Each row of a before or after table is a point. One or more steps were done to the points. Then noise was added and the rows were shuffled. The steps act on columns, c1 being the first. Name the steps. A step turns or swaps two columns, mirrors them in a line or flattens them onto one, adds a multiple of one to another, or multiplies or shifts one. Angles are multiples of 10 degrees, from the lower column toward the higher: turns from -170 to 170, lines from 10 to 170 but not 90. Use the fewest steps. Two steps may share a column if one is a turn and the other turns, adds or multiplies; they go together, in the order done. Otherwise the lowest column goes first.

Before:
[[ -3 -43  36]
 [-12  18 -39]
 [-19   9  29]
 [  1 -20  18]
 [  0  12   0]
 [ 12  11  30]
 [ 15 -21  31]
 [-37   2  38]
 [  6 -71 -16]
 [ -6 -58  19]
 [-27   5   3]
 [-31  18  22]
 [ 14  15  14]
 [ 14  13  42]]
After (14 x 3):
[[-31 -26  28]
 [ -6 -65 -12]
 [-19 -26  29]
 [-38 -54  33]
 [-28 -24   5]
 [ 15 -19  15]
 [ 15   4  43]
 [ 11   7  32]
 [  6 -47 -49]
 [-12  23 -25]
 [ -3 -58   9]
 [  0  10   6]
 [ 15  20  20]
 [  3 -26   6]]
Steps: turn c2 and c3 by 30 degrees; add 1 times c1 to c2

Before, 12 rows:
[[-24  -8  -2 -11 -14   4]
 [-16   4  58 -44  36   9]
 [-21  47   7   5 -29  27]
 [ 80 -25  -4 -12 -19   4]
 [  9  -8   4   1  27  20]
 [ 39 -31  37   6  21  -2]
 [ -4  33  84  -4  22  25]
 [ 62  11  26   5 -28   7]
 [-12 -19   2 -23  31   6]
 [-16 -27  18 -60 -25  34]
 [ 36 -23   9 -23  -5  45]
 [-22   3  42   8  16  23]]
After (12 x 6):
[[-29 -13   7  35 -26 -58]
 [ 45 -24   3  29 -29   3]
 [  6 -17  16  24  15  10]
 [-35  38  11  -1  21   2]
 [ 35  -3  31  26  21  -3]
 [ -9 -24   0   5 -16 -13]
 [-24  38   4  41  -4 -25]
 [ 10  65  10   7 -27   5]
 [-20  80   3   6 -20 -12]
 [  1 -16  25  10  38 -44]
 [ -8  10   1  24  23   1]
 [-21 -16  -2   8  34 -25]]
Steps: swap c1 and c2; multiply c3 by 0.4; swap c4 and c6

Before:
[[-30 -15 -16 -29  -5  12 -27  -1]
 [  0   0  23  24  -8   3  25  -6]
 [-20   5 -26 -35   2  -4  -7 -27]
 [-34  21 -45 -43 -12  -9 -19 -16]
 [ 12   3  -4 -23  27  -1  25 -11]
 [-19  12  11  23  22  20   9  19]
 [-37  13 -23 -29 -14   6 -23 -15]
 [ -9  24  22  24   0 -23 -12   9]
 [ 18 -21  -9 -17  25 -35  40   3]
 [ 16  17  29  32   6  14 -18   8]
 [ -1  -9  14 -57  20  -2  41   5]
 [-48   6 -10 -24   9  -1 -30 -31]]
After:
[[ -48    5  -16  -25   -4   -4  -33  -28]
 [ -22   28   26   24   -3  -14   14    9]
 [ -74    8   -2  -16  -25   -4  -43  -14]
 [   7   -1    2   10   -9    1   41   -7]
 [ -70   20  -22  -25  -20  -12  -54  -17]
 [ -22   -5  -13  -65   18    6   19    4]
 [  30    9   34   29   12   -5   17    9]
 [ -64    2    4   17   14   -1   21   18]
 [   7    4  -20  -28   27    0    9  -10]
 [  20   -1  -32  -23   27    2   18    7]
 [-120    5   11  -14   -8   -2  -36  -30]
 [ -66  -17    6  -15  -16   10  -39    1]]
Steps: turn c1 and c5 by 20 degrees; multiply c1 by 2.5; flatten c2 and c6 onto the line at 150 degrees; turn c3 and c7 by 40 degrees; turn c4 and c7 by 20 degrees

Before (14 x 11):
[[ 43  -5 -15  47   9  12  30  -6 -11  36 -63]
 [-20  24  37  20   6 -24 -11 -50 -33  -2  -1]
 [  4  52   9   0 -12  69   3   7 -34  12 -15]
 [ -9 -67 -22 -20  11  43 -22  29 -24  33 -29]
 [  8   4   6  23   4  14 -16  22  19 -62  21]
 [ 14   1   1  17  25  12 -25  16 -14  45   0]
 [  6   9 -11  46  -8  -1 -42  30 -20 -22   7]
 [ 18  -9 -26  -1 -16   0 -17  45 -35  10  35]
 [  0   4  52 -15  14 -14   0   9  23 -51 -34]
 [-16  -2 -35 -41  10 -23 -51 -16 -19   2 -23]
 [-47   0   5 -32 -34  33  -8 -44  20  42  13]
 [ 44 -11 -40   4  19 -13 -34 -22   0  -4  23]
 [-42  27  26  20  30 -50  22 -15  41 -34  -4]
 [-22  -8   0 -13  24  18  11 -48  -4  -5 -13]]
After (14 x 11):
[[-53  -1 -23  17  -8  35   3 -59  40 -13  13]
 [  3  23  19  30  30 -24  -7 -40 -17 -43   8]
 [ 22   2  16   1  16  13 -17  26  39 -20  20]
 [ 65  -4  15  -2  11  10 -29  -1  40  -1 -65]
 [-40  -2  31 -14  20 -26 -53  -8   9  23  25]
 [-24  -6   2  10  45  17  -3 -28  -4   2 -20]
 [-14  27 -50  47  37 -50  11   1 -35   1 -21]
 [ 39   9  21  25 -22  -4 -19  18 -20  11  38]
 [ 31 -10  14 -33  26 -12  -5  -9   8  35  42]
 [-11   3 -41  -8   6 -14 -27  16 -61 -20 -22]
 [ 10  -8  44 -17 -36  -1  16  34  12  11  36]
 [-20 -68  31  -5  -6  44 -34  31  35   1  -1]
 [ 22   3 -19   7  -5  16   8  21 -56  19  25]
 [  1  51  29  -5 -14  67 -11   0   5 -22 -12]]
Steps: turn c1 and c4 by -50 degrees; turn c3 and c9 by 110 degrees; turn c9 and c10 by -110 degrees; turn c5 and c8 by 30 degrees; turn c7 and c11 by -50 degrees

Before:
[[-40  19 -14  18  29  -3   5  40 -21 -40  17   3 -18 -18]
 [  1  10  55 -29 -38  43   7  -2 -41   4 -18 -39 -24  19]
 [-10 -19  -2  21  26 -23 -17  26   6   4   4  -1  -9  -6]
 [ 10   7  44 -17 -15  16 -15 -18  31  -9   0  24 -10  14]
 [-21   1  10  25  11 -26  43  36 -12 -32   4  18  10  -7]
 [ -7  -8  47 -21 -20 -22 -25  10   3   7  11  23 -44   7]
 [-15   2  75 -14 -30  39 -10  28 -22 -18 -71 -26 -36 -12]
 [-34   0  47 -15 -15  11  -6 -17  24  30  -4  25 -27  34]
 [-41  34 -13  46 -14 -25  32  39  -2 -28   6  -4  20 -54]]
After, 9 rows:
[[ -7  -8  56 -57 -40  39  -2   9 -82   1  15 -39 -22 -13]
 [ 46 -16 -16  22  31  -5  38   8 -19   9 -20   6  11 -21]
 [  1  21  -5  23  33 -27  29 -20  31  -6  -2   1  -3 -16]
 [  5  -7  44 -37 -15  15 -21 -13  17  14   4  25 -14  -7]
 [ 33 -31 -13  54 -15 -28  37  37  28  -3 -10  -8  61   4]
 [-16  -2  49 -40 -17  11 -13  -1  14 -27   3  24 -43 -20]
 [ -2  10  50 -43 -18 -17   5 -33  27  -8 -11  20 -20 -43]
 [ 29  -4   6  20  11 -25  33  45  13   9   0  16  13   8]
 [ 19 -18  76 -50 -27  37  25  -8 -58   6  74 -22   2 -37]]
Steps: multiply c1 by 0.4; turn c1 and c10 by 120 degrees; turn c2 and c11 by -170 degrees; add -0.5 times c3 to c4; add -1 times c6 to c9; swap c7 and c8; turn c13 and c14 by 70 degrees

Before (14 x 18):
[[-24  28  35  23 -37  41 -43 -18 -17  36  48  -2  26  32 -18   8   9  46]
 [ -5 -30  23 -16  32  17  24  19 -22  23  -8 -32 -32  44  31  37   4 -23]
 [ 35 -18  46  15 -25  10   0  39 -14  38   6 -24  17 -15  12  19 -19   7]
 [ 23  23   7  20  -7  -1 -48 -30 -51 -24   4  17 -36 -14   4  -3 -31   9]
 [-36  -1  33 -13 -15   8 -22  29   6 -12  42 -34 -22  28 -14  12 -40  -6]
 [ -5  23  37  20  -2 -21  23  -7  18  17  27  -8   7  -7 -11  23  23  22]
 [ -2 -31  -1  34 -35  23  16  -6 -19  -6 -12  32   3 -16  -6  39 -13  10]
 [-35  25  -5  12  24  43   4  18 -20  -9  41   3   4 -12 -22   0  26 -26]
 [ 11 -35   4  22   5  37 -17 -35 -13  -4  24 -12  34 -17  24   4  31  41]
 [-16 -41  36  -5  35   4   4  24 -42  39  29  23  -6  -1 -20 -16 -27 -14]
 [  7  -3   4 -14  -7 -11  -5 -12  -2  25  41  10  -9  19 -13  37  31  13]
 [-31 -41  18  13  13 -10  -2   2 -35   6  47  17 -34 -10  21  47 -19  13]
 [ 34  30  25  30  -4 -21  12 -32  -3 -27  47  15 -34  -7  25 -27  35  -8]
 [ 16 -10  44  20  19 -12 -49  33  -5  30  30  -9 -17  29 -26   9  -7   5]]
After (14 x 18):
[[   0  -34    6  -26   17   38  -18  -31   13   -7   24    4   42  -16
    27    4   31   44]
 [  -2  -28    4    5   99   17   22   14   30    4   -7   34  -35   44
    31   51    5  -22]
 [ -11   24  -39  -18   -8  -21   23   -5   18    6   25    1    6   -8
   -11   35   24   21]
 [  26  -20  -20  -34  -73   10    1   38   44   26    6   18   11  -13
    12   34  -18    7]
 [ -13  -40    8   18  104    6    1   23   54   43   28  -20   -9   -1
   -23   -9  -27  -17]
 [  14   -5   -1   14  -20   -8   -5  -13    5    6   43   -2   -6   19
   -13   54   32   11]
 [ -35   -3  -24   12  -48    8  -23   26   19  -15   42   35  -28   27
   -15   11  -41   -6]
 [ -13  -33   13  -17 -106   23   19   -4   15  -24  -12  -38    4  -15
    -6   49  -15   11]
 [   8   -7  -23  -27   56  -15  -52   27   37   21   32    2  -23   30
   -25   22   -5    4]
 [  24   32  -16  -34  -12  -21   11  -37   20  -12   48  -25  -29   -9
    25  -44   34  -13]
 [ -35   22   21    4   71   43    5   20   10   -9   40   -6    2  -14
   -23   -3   24  -25]
 [  16   21   35  -21  -22   -4  -48  -34   38  -20    5  -21  -29  -12
     6  -12  -32    8]
 [ -31  -41   15    7   40  -12   -4   -3   35  -14   47  -21  -35  -12
    21   59  -19   11]
 [ -26   28   -7  -12 -110   43  -43  -11   40   30   49   -6   29   32
   -20   21   10   46]]
Steps: turn c4 and c12 by -160 degrees; turn c1 and c4 by -20 degrees; turn c3 and c9 by 130 degrees; multiply c5 by 3; turn c8 and c13 by -10 degrees; multiply c16 by 1.3; turn c10 and c16 by 20 degrees

Before, 14 rows:
[[-13 -15  -8   6  -5  17   0 -28 -20  37  -4 -32  28  -4 -10   1 -42   3
   18  38  23  30 -14  37]
 [  4   7   0  33  -9 -13   1  26 -35  24   1  -3   5 -23 -62  13 -44   0
   22  11  -8  22   7  37]
 [-32   5 -22   3  -5  37  20  10 -36  37 -28  -5 -27  -1 -45   5  -5   5
    5  22   1  11 -32  28]
 [ 40 -10  -4 -34  47  -8 -54   6 -38  48  31  59  13  -2  14 -12  -9  14
  -10 -39   8   0  43  14]
 [  9  22  26  46 -18  26  34  -2  -5  45 -18  -3  -1  13  -6  11 -11   6
   26  20  20  13 -17  61]
 [-13   0 -15 -50 -40 -28  59  -4  27 -53   8  25  60   6   5  -2   9  25
   26 -25  -6  10  37  13]
 [ 16 -18 -25 -10  58  -7 -70  36 -15   4  18  42  26  24  19  44 -19  -9
  -22 -52  10  17  24  19]
 [-23   8  14 -37 -26  21  32 -15  75 -58   1  -3  32 -36  -9 -21  -6  30
   41 -35 -39   3  34  33]
 [ 27  -7  16  -4 -10  29  17  26 -10  18   4   1  24 -17  -4   5 -10 -11
    1  26 -17  30 -24   7]
 [ 16   9   3 -77 -16  -6  36  -7  41 -28   2  -8  11  21  -9   4 -18 -20
   30 -26 -15  18  47  23]
 [ 27  -2  -7 -42   0   5  49   0  22 -42   2 -26  29  -3  13 -16  -6  43
   26 -72  -7  32  40   5]
 [  0  -5   5 -54   5 -24  69   8  67 -37 -24  17  31 -38   2 -26 -38  10
   20 -52  15   0  19   9]
 [  9  -3  24  29  -4 -21 -22  -4 -23  60 -41 -23 -17 -14 -20  35  -1  22
   12  39   8  12 -28  10]
 [ 35 -12 -32 -19 -33   6  24  -3  60 -42  -1  14   5  -7 -34 -26 -24  19
   32 -25  19 -12   2  -5]]
After:
[[-52  -5   5  56 -18 -25  65   8  69 -45 -23  17  33 -39   4 -24 -19   8
   21  12  21  -4  21   6]
 [ 37  -2  -2  -7   4 -21 -18  -4 -23  58 -41   9 -18 -15 -30  34  31  21
  -16 -11   2  10 -31  12]
 [ 30   6 -47   5 -13  32  14  10 -33  36 -29   5 -30  -3   4   2   6   4
   -2  31   5  10 -29  29]
 [ 37 -11 -11  32  -5  16   0 -25 -22  39  -5  30  24  -5   7  -2  23   6
  -29   5  21  29 -14  34]
 [-25  12  -8  54 -29  -7  31  -6  34 -24   0  30  16  22 -10   9 -61 -15
    0 -12 -13  16  49  28]
 [-25   2  -1  22 -61 -26  44  -2  27 -55  10  18  59   5  20   5 -42  30
   36  13  -4  14  42  14]
 [-51 -17  13  22  80  -6 -38  36 -17   7  20 -33  27  24  34  41   1 -15
   35 -11  16  20  25  14]
 [-25 -13 -37  21 -46   3  18  -4  58 -39   4  27   3  -6  12 -22  -7  22
   17 -28  17  -9   3  -9]
 [ 21  17   7 -14 -32  22  26  -3  -8  40 -15  27  -2  10 -30  21  46   5
   -2 -16  21  15 -10  60]
 [ 20 -12   0  10 -15  24   9  26  -8  22  13   0  20 -11 -16   7   3 -13
   -4 -39 -25  30 -25  17]
 [-49 -13  16  29  60 -10 -37   3 -38  44  33 -18   7  -9  13 -10 -27  17
   57 -37   7   3  38  11]
 [-27  12  -1  20 -33  22  19 -13  73 -62   0  38  31 -38 -12 -17 -38  31
    0  20 -38   7  30  30]
 [  6   3 -67  27 -15 -11  -4  28 -33  22   4  25   9 -25 -25  14  51   5
    0 -15  -4  27   5  38]
 [-80  -3  14  24 -17   3  43  -7  25 -42   4  26  24  -6  10 -18 -29  43
  -15 -15 -10  29  39   2]]
Steps: turn c1 and c20 by -100 degrees; turn c3 and c15 by -70 degrees; turn c4 and c17 by 120 degrees; turn c5 and c7 by 20 degrees; mirror c12 and c19 in the line at 50 degrees

Before, 8 rows:
[[ 11  18  37  26  -8 -53  -3  29  37 -46 -32   2  11 -30  22  17 -10   9
   35 -21  14   4 -28 -48  30  12 -52 -37   5  -4  15   8]
 [-24   9 -11  -3   9  -6 -19   7 -31   7  39  10 -23  16 -32 -46  15  12
  -24  -9 -10  -8 -27  33 -38   6   7 -32 -21 -12 -32   9]
 [-14 -35  23 -13 -25  12 -59 -23  15   0  16 -34  25  42  -8  -2  26  19
   44  13  40 -20   9  -4 -28 -39  21  51  -9  24  -9  -3]
 [ -3 -50 -55 -16 -26 -17  11 -29  -7 -28  12 -29  62 -32 -14 -15 -35 -32
  -34  -6  45  -3  58  20 -16   2  62 -27   0  25  18  18]
 [ -5 -46   1  11  -7  10 -31  -7  16 -18  46 -10  -8 -68 -20 -20   1   3
  -18   3   2  10  19  44   2  31  -8 -10 -16   8  42  -3]
 [-79  -4  19  29  42  -3  35  18  23   3 -27  36  14   5  -3 -26   3   5
  -42 -55  19  31  -2  15  18 -23 -11   6 -29   7 -21 -41]
 [  5 -17  27 -23 -34  -4  53 -42 -18  21  -4 -18  45  31  14  -7 -29  21
    3   3  16  -5   4  -3 -36  66  -7   8  29  72  19  -4]
 [ 33 -37 -43  -8  31 -46 -37 -23  20 -18   1   6 -16   2 -55 -16 -61  20
    5 -50   4  34   3 -13  13  12  24  -8  -7  27  24 -17]]
After (8 x 32):
[[  9  49  37  27  -9 -52  -2  28  37 -31   5   2  10   1  25  22 -11   9
   35 -20  15   3 -28 -49  31  11 -50   0 -18  -3  -5   8]
 [ 33 -19 -44  -9  30 -46 -36 -23  20 -35  12   6 -15   5 -30 -21 -59  20
    5 -50   5  35   2 -12  13  12  24  -3  45  27   4 -17]
 [  5 -22  28 -22 -35  -4  52 -42 -19   0 -17 -19  44  14  21  -8 -29  21
    3   2  15  -4   3  -3 -36  67  -7 -12   2  72  -1  -5]
 [ -6 -46   1  11  -6  10 -32  -7  17 -17  47  -9  -8 -35 -24 -25   0   3
  -18   3   1   9  19  43   4  31  -8  29  10   9  22  -4]
 [ -3 -30 -55 -16 -27 -19  12 -29  -7 -43  27 -30  62  -6 -11 -20 -35 -31
  -33  -6  45  -3  58  20 -16   2  63   5  13  25  -2  17]
 [-23 -13 -10  -5   9  -6 -19   7 -31  29  25  10 -22  25 -45 -60  14  12
  -23  -8 -11  -8 -28  33 -39   5   7 -21  18 -12 -52   9]
 [-13 -34  23 -13 -25  11 -59 -22  15 -15  12 -34  25  -1 -23  -2  26  19
   44  13  41 -21   9  -4 -29 -40  21   1   3  23 -29  -3]
 [-77   7  20  29  42  -1  35  19  23 -14 -22  35  14   1 -20 -34   3   5
  -42 -55  19  31  -3  15  19 -23 -11   0 -14   6 -41 -42]]
Steps: turn c10 and c11 by -40 degrees; turn c2 and c10 by 40 degrees; flatten c14 and c28 onto the line at 140 degrees; turn c15 and c29 by -60 degrees; add 0.3 times c25 to c15; multiply c16 by 1.3; shift c31 by -20
